Each row is a point. Before rounding, the points of a table are all equally far from one centre. They may lie mostly on one side of it. Write the centre, to within rounding.
In the rows, 100 means zero.

Points (8 x 2):
0:  79  76
1: 123  95
2:  85  51
3: 101  41
4: 132  54
5: 125  47
6: 109  41
7: 108  41
Centre: 107  70

Points, 13 rows:
0: 129 101  25  65  86 162
1: 140  95  35  73  48 121
2:  86  87  27  74 138 108
3:  67  77  62 101 121  72
4:  61  91  67  88  59 166
5: 140  97  45 130 100 128
6:  76  59  70  88  69  85
7:  70  90  55  75  75 175
8:  49  87  99 113 123 150
9: 114  81  40  44 132 152
10:  54  90  43  94  83 145
11: 118  80  29 106 102 131
12:  57  53  84  61 103 127
Centre: 105 130  96  70  98 115

Points (15 x 11):
0: 135  66 156 109 113 112  94  72 150  63  70
1:  79  79 136 112  71 101  70  72 189  71  55
2:  98  77 155 103 105 135 122  65 168  60  93
3: 132  93  73  45  88  89 103  33 163  68  71
4: 134  94 107  54  67 127 124  57 147  17  71
5: 140 104 119  43  75 121  97  65 142  76 100
6: 133  83 156  88 112 107 100  46 151  43  76
7: 136 103 123  82 102 108 118  29 151  79  83
8: 134 107 124  81 102  84 113  73  77  21  79
9: 118  80 117 120  80  96  63  35 150  23  81
10:  80  72 127  86  79 108  58  55 157  71  62
11: 160  71 122  49  70 111 111  90 157  32  80
12: 135  76 119  91  60  89  69  42 166  53  72
13: 155  80 123  88  89 119 113  44 153  51  81
14: 133  73 140  77  90 113 140 126 187  59  55
Centre: 100 105  93  94 100  78 106 103 155  45  89

Points:
0:  34 111  79  75  70  75  72  74  66  83  83  76 155 106 161 143 111  43
1:  27  83  75  94  75  67 106  94  68  51  73  83 147 103 132 172  87  33
2:  19  99  91  89  97 110  77  81  65  35  34  41 139 108 141 150  89  81
3:  48  91  62  71  71 100  83  77  80  42  96  61 156 122 131 142  30  46
4:  31 115 107  76  55  98  86 108  65  59  70  86 158 113 122 166  88  50
5:  24 119  66  92  42  94  70  80  86  50  89  92 170  94 129 167  88  64
6:  43 101 115  79  86 101 111  87  73  39  95  85 104 102  97 164  58  28
7:  55 106  72  69  74  97  34  86  47  58  68  80 154 123 128 145  77  52
8:  53 117 127  90  61 148 117  72 107  48  74  55 152  98 132 138  79  42
9:  56  99  60  99  67 113  31  90  62  48  96  71 152 101 152 149  51  60
10:  82  87  92  83  40  95  90  87  83  52 113  67 144 127 124 159  62  32
11:  67  97  86  65 115 162  81  66  91  78  78  71 128 123 133 156  80  45
12:  82 101 100 120  62 107 104 101  59  50 105  49 156 100 154 145  84  36
13:  45 145  68  91  72 102  75 106  86  34  87  69 169  95 132 160  82  58
14:  33 102  75 104  76 112 102  71 116  53 124  85 159 102 135 164  82  40
15:  64  95  70  79  54 111  83  78  80  73 116  77 169 141 141 146  57  95
16:  29 116 101 116  51 105  85 113  93  58  77  80 157  94 151 154  74  31
17:  45 133  96 104  67 102  93  85  74 113  83  64 137  99 158 153  57  50
18:  43 116  63  79  78  75 102  75  79  93 103  78 163 137 118 107  58  70
19:  26  90 115 104  65  69  85  78 106  35  63  80 152 109 165 157  87  52
20:  87  93  94  93  54 122  62 120  85  84  98  81 127 103 141 152  75  12
21:  79  89  64  72  60 118  95  58  42  80  77  93 100 108 163 152  57  40
22:  50 117  94  79  59 112  75  94  44  70 125  67 151  87 137 142  98  55
23:  55 117  92 106  80 114  78  83  81  54  72  80 147 121 144 157  86   7
Centre:  72  91  81  98  77 104  88  84  96  61  72  89 116  87 124 119  83  82
